Each row is a point. Each copy is the shape, with its points in the same order, stretched, turned, moved and blurred by noise. Say if it was mirrored as well.

Shape, 6 rows:
-0.211; -0.132
0.031; 0.124
0.288; 0.014
-0.097; -0.015
-0.364; -0.220
0.208; -0.095
Copy 1 (6 x 2):
-0.208; -0.181
-0.139; 0.077
0.142; 0.080
-0.160; -0.095
-0.262; -0.380
0.068; -0.005
Copy 1 is: only turned
Copy 2, 6 rows:
-0.066; 0.274
-0.158; -0.096
0.135; -0.185
-0.075; 0.095
-0.080; 0.435
0.185; -0.117
Copy 2 is: mirrored
Copy 3:
-0.234; -0.052
0.036; 0.138
0.301; 0.017
-0.072; 0.028
-0.388; -0.162
0.211; -0.066
Copy 3 is: only turned

Shape (9 x 3):
-0.273; -0.055; -0.017
-0.059; -0.158; -0.181
0.149; -0.078; -0.079
0.305; -0.081; 0.079
0.311; 0.110; -0.100
0.063; -0.115; 0.003
0.250; -0.013; 0.132
-0.553; 0.097; -0.138
-0.171; -0.094; 0.085
Copy 1, 9 rows:
-0.305; -0.176; -0.044
-0.090; -0.005; -0.287
0.059; 0.084; -0.150
0.243; 0.021; 0.026
0.174; 0.306; -0.002
0.017; -0.044; -0.102
0.226; 0.075; 0.086
-0.623; -0.018; -0.088
-0.143; -0.156; 0.005
Copy 1 is: only turned
Copy 2:
-0.239; -0.094; -0.189
-0.066; -0.214; -0.181
0.083; -0.156; -0.014
0.137; -0.136; 0.210
0.245; 0.002; 0.033
-0.055; -0.153; -0.021
0.095; -0.056; 0.182
-0.385; 0.083; -0.415
-0.277; -0.080; -0.055
Copy 2 is: only turned
Copy 3:
0.173; 0.166; -0.112
-0.071; -0.008; -0.139
-0.187; 0.018; 0.071
-0.201; -0.041; 0.279
-0.357; 0.140; 0.195
-0.053; -0.013; 0.078
-0.138; 0.031; 0.321
0.265; 0.390; -0.345
0.168; 0.081; 0.031
Copy 3 is: mirrored

Shape (7 x 3):
-0.125; -0.254; -0.237
-0.091; -0.020; -0.214
0.070; -0.103; 0.220
-0.010; -0.020; -0.080
0.135; -0.069; 0.260
-0.083; -0.096; 0.405
-0.006; -0.127; -0.209
Copy 1, 7 rows:
-0.406; 0.079; -0.197
-0.207; 0.184; -0.167
-0.109; -0.107; 0.227
-0.130; 0.074; -0.067
-0.059; -0.149; 0.273
-0.208; -0.034; 0.430
-0.229; 0.064; -0.185
Copy 1 is: only turned
Copy 2, 7 rows:
-0.105; 0.100; -0.393
-0.059; 0.229; -0.153
0.004; -0.221; 0.079
-0.008; 0.094; -0.032
0.077; -0.216; 0.142
-0.127; -0.405; 0.180
0.020; 0.165; -0.222
Copy 2 is: only turned

Shape:
-0.059; -0.208; -0.162; 0.198
0.085; 0.173; -0.318; -0.022
0.066; -0.079; -0.042; -0.210
0.158; 0.228; -0.240; 0.077
-0.223; -0.171; 0.357; 0.151
-0.254; -0.020; 0.098; 0.027
0.186; 0.245; -0.095; -0.008
Copy 1:
0.112; -0.130; -0.127; 0.258
-0.234; 0.001; -0.336; -0.148
0.045; 0.186; -0.140; -0.110
-0.253; -0.139; -0.279; -0.142
0.058; -0.122; 0.433; 0.230
-0.110; 0.066; 0.160; 0.110
-0.265; -0.089; -0.171; -0.256
Copy 1 is: mirrored
Copy 2, 7 rows:
0.087; -0.054; 0.100; 0.176
-0.201; 0.034; -0.166; 0.194
0.087; -0.072; -0.203; -0.050
-0.319; -0.002; -0.078; 0.235
0.105; -0.090; 0.203; -0.287
-0.002; 0.148; 0.085; -0.110
-0.385; -0.077; -0.124; 0.040
Copy 2 is: mirrored
Copy 3:
0.087; -0.103; 0.276; 0.433
0.010; 0.354; -0.046; 0.256
0.071; 0.171; 0.016; -0.045
0.074; 0.306; -0.124; 0.329
-0.074; -0.369; 0.059; 0.037
-0.214; -0.092; 0.048; 0.085
0.055; 0.318; -0.215; 0.179
Copy 3 is: mirrored
